Each row is a point. Each copy is the shape, with its points in the same order, stretched, turned, moved and blurred by noise. Some copies are also mirrored. Which?

Shape (8 x 3):
[[ 3.38  0.98 -2.17]
 [-1.97 -0.82 -0.33]
 [-1.25  0.34  0.30]
 [-0.15 -0.28  0.80]
 [ 0.59 -0.47 -2.08]
 [-0.38 -2.49 -0.93]
 [-0.71 -0.64  0.09]
 [ 2.28  2.05 -2.93]]
Copy 1 (8 x 3):
[[-2.96 -2.34  0.53]
 [ 1.74 -0.88 -0.09]
 [ 1.17  0.19 -0.14]
 [ 0.57 -0.68  1.00]
 [-0.47 -2.34 -0.57]
 [ 1.53 -2.94  0.35]
 [ 1.07 -0.79  0.19]
 [-2.92 -1.62 -1.41]]
Copy 1 is: mirrored
Copy 2 (8 x 3):
[[ 0.29  2.74 -2.78]
 [-0.45 -2.62 -0.20]
 [-1.52 -1.85  0.22]
 [-0.09 -0.24  0.16]
 [ 0.66 -0.14 -1.84]
 [ 2.01 -1.07 -0.63]
 [-0.23 -1.25  0.27]
 [-0.82  1.65 -3.28]]
Copy 2 is: only turned
Copy 3 (8 x 3):
[[ 2.88 -2.44  3.44]
 [-1.61  0.69  0.29]
 [ 0.10  0.79  0.05]
 [-0.09 -1.01 -0.38]
 [ 0.21 -1.05  2.37]
 [-2.29 -1.42  1.10]
 [-0.50 -0.16  0.29]
 [ 3.41 -0.54  3.72]]
Copy 3 is: mirrored
Copy 4 (8 x 3):
[[ 3.84 -0.79  0.46]
 [-1.16 -0.41 -1.92]
 [-0.56 -0.44  0.28]
 [-0.50  0.66 -0.59]
 [ 1.76 -1.18 -1.77]
 [ 0.59  0.59 -2.97]
 [-0.45 -0.04 -0.83]
 [ 3.18 -2.37  0.86]]
Copy 4 is: mirrored

Shape (10 x 4):
[[ 0.79 -0.91  0.95  2.54]
 [ 0.10 -1.24  0.01  0.10]
 [-0.70 -2.31 -0.53 -0.30]
 [-1.44 -1.89 -0.95 -1.31]
 [ 0.99  1.07 -0.41 -1.27]
 [ 0.70  0.84 -0.05 -2.54]
 [ 1.98 -1.33 -2.85  0.91]
 [-2.18  1.14  1.69 -1.04]
 [-1.78  0.32  2.29 -3.56]
 [-0.12 -0.92 -3.24 -1.84]]
Copy 1 (10 x 4):
[[ 0.90 -2.00 -0.67  2.21]
 [-0.46 -0.75  0.26 -0.14]
 [-1.80 -0.92  0.63 -0.57]
 [-2.45  0.07  0.88 -0.87]
 [ 0.62  0.97 -0.14 -0.95]
 [ 0.26  1.55  0.79 -1.76]
 [-0.77 -1.44 -2.29 -1.94]
 [-0.19  1.57  1.68  2.19]
 [-0.32  2.16  3.44 -0.17]
 [-2.48  0.70 -0.88 -2.95]]
Copy 1 is: only turned
Copy 2 (10 x 4):
[[ 0.85 -2.59 -0.06  2.04]
 [ 0.58 -0.56 -1.05  0.70]
 [ 0.49  0.67 -2.60  0.56]
 [ 0.03  1.94 -2.58  0.04]
 [-0.34 -0.38  1.45 -1.08]
 [ 0.17  1.07  1.28 -1.29]
 [-1.29 -2.88 -2.05 -1.96]
 [ 0.16  1.89  1.41  2.34]
 [ 1.91  4.02  1.21  1.13]
 [-2.20  0.79 -2.29 -2.49]]
Copy 2 is: mirrored

Shape (13 x 8):
[[ 0.98  0.91  0.41  0.58 -1.50  2.42  0.02  2.62]
 [-1.76 -2.67 -0.21  0.61 -1.61 -2.09  1.04 -0.32]
 [ 1.21  1.37 -0.39 -3.08  0.51 -0.13 -0.36 -1.51]
 [-2.10  1.63  0.89  1.57 -1.28 -1.79  1.71  3.22]
 [ 0.71 -4.82 -0.23  0.13  1.66 -2.10  0.25  0.36]
 [ 1.18  0.08 -2.77 -1.96  0.75 -1.25  1.57 -1.16]
 [-0.81  0.70  0.29  1.63  0.33 -2.14  0.80 -0.51]
 [ 1.50 -3.43 -0.43  1.50 -0.62 -1.92 -2.73  2.01]
 [ 1.28 -0.13 -0.64 -0.02 -0.86 -0.24  0.65  1.53]
 [-0.48  1.77 -0.65  1.34 -1.08 -0.26  1.83 -1.11]
 [ 1.29 -0.70  0.04 -2.83 -1.41 -2.12  1.91 -1.29]
 [-1.29  0.05 -3.08 -1.45  1.72 -2.24  0.94 -0.03]
 [ 1.42  1.10  0.26  1.59 -1.61  0.52 -0.57 -0.69]]
Copy 1 (13 x 8):
[[ 0.54 -1.79  0.46  1.29 -2.19  0.09  0.19  1.32]
 [-1.74  0.07 -1.81 -0.01 -1.15 -3.90  0.67 -0.98]
 [ 3.01  3.18 -1.51 -3.39  0.54  1.22 -0.13 -0.02]
 [-1.62 -0.25  1.13  2.11 -2.05 -1.92 -2.85 -1.49]
 [ 0.42 -0.13 -1.83 -0.42  1.10 -4.74  0.56  1.56]
 [ 2.56  3.64 -2.69 -1.88 -0.59 -1.25 -0.48  0.81]
 [-1.44  2.48 -0.03  0.24  0.13 -1.54 -1.34 -0.02]
 [-1.29 -3.22 -2.82 -0.01 -0.11 -3.17 -0.28  2.82]
 [ 0.68 -0.20 -0.90 -0.19 -1.67 -1.19 -1.03  1.49]
 [-0.95  3.24  0.18  0.41 -1.48 -0.64 -0.32  0.17]
 [ 1.33  2.07 -1.06 -3.53 -1.44 -2.04 -0.68 -0.65]
 [ 1.57  3.54 -3.39 -0.20  0.32 -1.35 -1.38 -0.64]
 [-0.99  0.60 -0.25 -0.20 -1.23  1.04  0.44  1.74]]
Copy 1 is: mirrored
Copy 2 (13 x 8):
[[-2.33  0.37  2.60  0.43 -0.76  0.13 -1.36  0.17]
 [ 1.94 -2.09 -0.87 -0.55 -0.31 -1.74 -0.05  1.48]
 [-1.77  2.11 -1.59 -1.94 -0.36  0.31  1.22 -0.12]
 [-0.02  0.08  2.24  1.52 -1.36 -2.94 -0.13  3.65]
 [ 0.42 -2.63 -1.67  1.19  1.09 -0.02  3.18 -0.15]
 [ 0.70  1.64 -0.95 -1.19  0.86  1.30  1.79  1.03]
 [ 1.88  0.86  0.34  0.54  0.04 -3.05  1.01  0.74]
 [ 0.14 -3.25 -0.80  2.32 -2.70  0.90  1.26 -0.42]
 [-0.45 -0.32  1.25  0.38 -0.73  0.49  0.68  1.32]
 [ 1.84  1.60  1.52 -1.23  0.72 -1.74 -1.01  0.80]
 [ 0.52 -0.07 -0.45 -3.21 -0.38  0.09  2.56  1.08]
 [ 1.31  0.89 -2.35  0.50  1.02  0.38  1.00  2.66]
 [ 0.30  0.47  1.73 -0.49 -1.02 -0.63 -0.94 -1.22]]
Copy 2 is: mirrored
